Each row of a before or after table is a point. One or more steps were done to the points. Then noise was added and the rows were shuffled. The steps act on how far a point lies along the listed directions, d1 being the first. Write out the steps. A step turns or swaps two directions, mirrors them in a line or flattens them onto one, adds a multiple of one to another, or multiplies one. Angles are multiples of 10 degrees, from the lower direction toward the higher: turns from -170 to 170, lines from 10 to 170 but not 90. Use the fewest steps. Two steps may share a direction if one is a turn and the other turns, adds or multiplies; they go together, in the order done. Otherwise the lowest direction goes first.
(in the rows, 128 means zero)

Directions:
(1): [116  81]
(2): [ 81 140]
Before:
[[ 97 117]
 [114  74]
 [152 159]
 [113 108]
 [110 132]
 [146 210]
 [126 186]
 [ 92 133]
 [136 114]
 [169  73]]
After (10 x 2):
[[114 135]
 [146 133]
 [ 64 155]
 [114 182]
 [153  47]
 [149 153]
 [132 151]
 [161 143]
 [159  78]
 [123  87]]
Steps: turn d1 and d2 by 150 degrees

Directions:
(1): [108  97  84 165]
(2): [ 93 144  94  82]
Before:
[[153 154 161 107]
 [140 160 184  82]
 [164 141 170  94]
 [122 186 146  49]
 [131 142 120 123]
 [158 133 184 128]
 [ 88 131  76  95]
 [141  71 130 189]
 [163 119 147 147]]
After, 9 rows:
[[117 150 147  50]
 [158 102 171 183]
 [135 131 117 144]
 [161 126 184 134]
 [152  88 123 219]
 [175 110 162 153]
 [154 141 153 106]
 [ 99 102  69 144]
 [161 123 155 159]]
Steps: swap d1 and d2

Directions:
(1): [ 93 135 106  82 139 129  87 189]
(2): [128 153  81 124 114  85 191 151]
(3): [ 92  60 155 100 104 128 166 134]
Before (14 x 8):
[[132 141 126 126 130 112 184 126]
 [151 114 151 176 121 126 186  91]
 [124 101 144 138 106 129 191  95]
 [110 152 112 120 145 102 113 152]
 [107  85 157 134 104 125 192 101]
 [ 91  60 158 124 108 109 201 133]
 [ 84  77 151  70 141 156  96 161]
 [119 149 136 146 163 156  58 151]
 [107  87 125 109  98 127 182 142]
 [115 142 115 117 143 119  68 146]
 [123 111 151 111 131 126 140 105]
 [139 115 137 128  96 124 173 112]
 [120 141 137 151 109 102 177  98]
 [133 118 104 125 130 106 140 134]]
After (14 x 8):
[[ 58  84 136  36 148 157  66 205]
 [131 118 102 124 128 106 137 137]
 [142 139 129 136 127 112 193 111]
 [128 110 154 118 128 125 148  96]
 [183 108 170 218 110 126 223  37]
 [101 152 127 124 168 156  40 177]
 [144  98 158 167  99 129 216  59]
 [ 96 145 101  93 148 119  46 180]
 [109  87 125 113  98 126 184 139]
 [ 96 154 102 100 148 103  97 175]
 [152 111 146 148  91 124 190  86]
 [138 137 148 174 104 100 199  68]
 [101  59 164 138 103 109 212 118]
 [124  81 170 160  98 124 212  67]]
Steps: multiply d1 by 2

Directions:
(1): [128  50 105 126 145 194 112 102 113 151 132]
(2): [183 134 111 137  98 143 108 136 160 142  46]
(3): [120 147 175 173  86 172  70 145 123 120 156]
Before:
[[137  98 118 120 131 139 117 126 132 138 108]
 [144 128 145 165  91 183  86 147 131 138 111]
 [101  96  97 100 174 105 163 106 112 131 153]
 [130 139 124 137 136 129 122 143 121 131 109]
 [118 129 123 102 146 116 148 115 124 117 129]
 [115 171 134 110 140  74 157 140 134  97 157]
 [109 125 143 116 134 118 135 125 112 112 138]
 [140 148 142 160 106 134 101 143 130 116 130]
 [142 125 111 128 125 111 139 134 141 128 116]]
After, 9 rows:
[[112 133 140 113 134 107 142 130 118 113 130]
 [125 120  95  73 171  87 184 107 128 122 111]
 [135 137  51  53 197   5 234 110 145 130  80]
 [146 113 113 116 131 116 126 129 143 135  89]
 [124 123 122 134 144 141 120 139 114 135 118]
 [135  94  91 105 147 109 163 118 131 136 122]
 [101 109 102  87 183  88 180 112 115 110 177]
 [129 149 205 224  35 242   8 169 124 130 154]
 [122 132 177 197  80 194  49 142 113 113 172]]
Steps: mirror d1 and d2 in the line at 60 degrees; multiply d3 by 3

Directions:
(1): [162  98 149 125 103 162 167 112  68 161 173 166]
(2): [199 128 190 116  90 109 101 147 136 121 121  84]
(3): [155 111 122 112 141  69 127 156 110 132  72 199]
(4): [149  69 153 139 167 132 160  74 164  77 117 132]
(5): [103 132 130  84  57 121 179 141 179 103 137 152]
Before (12 x 12):
[[130 139 154  89  83 117 157 127 147  96 126 133]
 [ 50 173  87 107 103 113 142 142 159 121 108 161]
 [161  94 163 125 105  94 121 120 102 141 102 119]
 [192 103 155 134 109 108  88 137  58 166 121 127]
 [ 95 135 123 110  79  98 140 124 188 110 118  96]
 [ 33 125  30 121 174 126 171  99 145 121 125 199]
 [118 121 159  90  83  86 126 144 210  95  65 129]
 [135 142 153 117  86 147 143 126 139 121 143  68]
 [149 188 121  98  54 159 136 200  55 196 167 124]
 [133 129 160  83  87  98 163 163 155  87 115 117]
 [151 129 122 132 131 103 150 118 130 113 123 147]
 [131 138 105 185 164 159  63 145  59 180 146  71]]
After, 12 rows:
[[103 130 123 162 137 143  78 104 154 111 133  36]
 [123 153  98 140 127 126 141 124 117 132 146 128]
 [ 80 122  81  66  64 106 212 131 161 117 138 216]
 [150  85 120 140 147  99 138 102  82 163 112 176]
 [112  91 119 155 175 167 132  92  53 187 127 179]
 [120 142 112 129 176 116 118 117  78 134 103 156]
 [138 111 120 146 219 105 118 117 199  53  57  82]
 [169 120 148 137 153  98 112 133  94 135  84 113]
 [109  97 118 118 139 119 189  93 124 108 109 210]
 [165  98 181 122  75 133 132 131 193  74 135  48]
 [ 98 131 124 154 134 133 102 106 107 151 131  73]
 [120 114 105 145 197 127 128 135  60 137 120 144]]
Steps: turn d1 and d4 by -160 degrees; turn d2 and d5 by -110 degrees; turn d2 and d3 by 130 degrees

Directions:
(1): [ 86 100 163  80 102 162 163 135 117 141  74  90 166  91  92 183 113 131]
(2): [140 138 135 110 139  84 102 162 143 154 200  88 194  83 117 136 176 121]
(3): [125 166 103  76 126 121  98  56 174 139 114 103 116 146  75 114 128  66]
(4): [124 109 116 104 126 193  82 166 142 143 115 125 165 111 152  39  92 118]
Before, 14 rows:
[[120 114 146 138 114 129 133 187 112 127 136 104 155  97 147 128 134 146]
 [130 117 164 130 129  98 135 162 121 143 165 117 151 111 123 157 144 151]
 [128 133 151 168 121  60 173 120 125 106 143 120  87 144 117 202 161 150]
 [122 124 133 133 136 130 130 125 128 126 113 138 119 128 137 111 126 118]
 [118 141 136 128 124  72 156  89 115 117 128 117 132 132 101 197 145 138]
 [128 101 123 138 131 126 127 176 126 126 159 131 156 112 175 113 135 152]
 [149 114 128 159 135 120 120 209 116 137 171 126 150 107 176 105 147 160]
 [118 124 139 178 108 171 211  94  94  92  30 177  28 184 141 153  84 176]
 [130 123 149 135 121 112 111 157 148 140 147 112 167  98 126 136 139 135]
 [147 130 147 113 120 129 108 144 136 141 141  99 182 108 127 131 124 120]
 [133 151 115 143 132 106 114 135 133 133 165 111 135 125 117 128 133 116]
 [146 127 140 111 115 159 121 139 127 146  93 121 145 129 121 116 116 111]
 [164 125 119 168 152 105 114 162 125 126 182 146 141 122 136 103 157 129]
 [159 158 114 159 147  91  97 118 152 128 178 146 126 134 148  94 161 118]]
After (14 x 18):
[[144 135 146 140 114 124 147  99 119 114  98 129 115 151 124 166 109 128]
 [117  89 135 144 113 189 109 188 134 121  99 134 130 129 172  49  81 147]
 [143 151 114 155 134 122 118  91 144 116 125 161  93 156 143 103 132 118]
 [123 146 109 146 124 136 126 110 129 121 119 130 100 152 116 121 105 114]
 [140  92 149 215 128 118 190 209  65 104 132 169  93 133 198 165 135 210]
 [153 145 142 116 120 112 133 121 128 143 121 113 136 130 104 159 147 110]
 [122  93 160 159 121 154 156 160  97 120 105 162 102 144 154 133  94 174]
 [110 118 112 103 119 170 102 115 132 125  82 130 149 133 133  75  78 120]
 [123 117 149 164 114 129 149 128 125 113  95 151 103 137 135 155 111 152]
 [145 113 150 122 133 147  97 248 135 172 198  83 242  47 164  62 155 167]
 [124  90 137 178 127 115 177 176  91 102 140 159 115 130 190 166 133 189]
 [119 101 156 180 111 126 174 187  80 103 114 137 113 119 167 163 127 178]
 [150 106 127 191 143 131 154 151  97 104 130 176  98 145 149 124 127 152]
 [126 127 137 131 138 112 128 131 130 131 134 126 135 118 131 123 142 115]]
Steps: multiply d1 by 0.7; turn d2 and d4 by -160 degrees; multiply d3 by 2
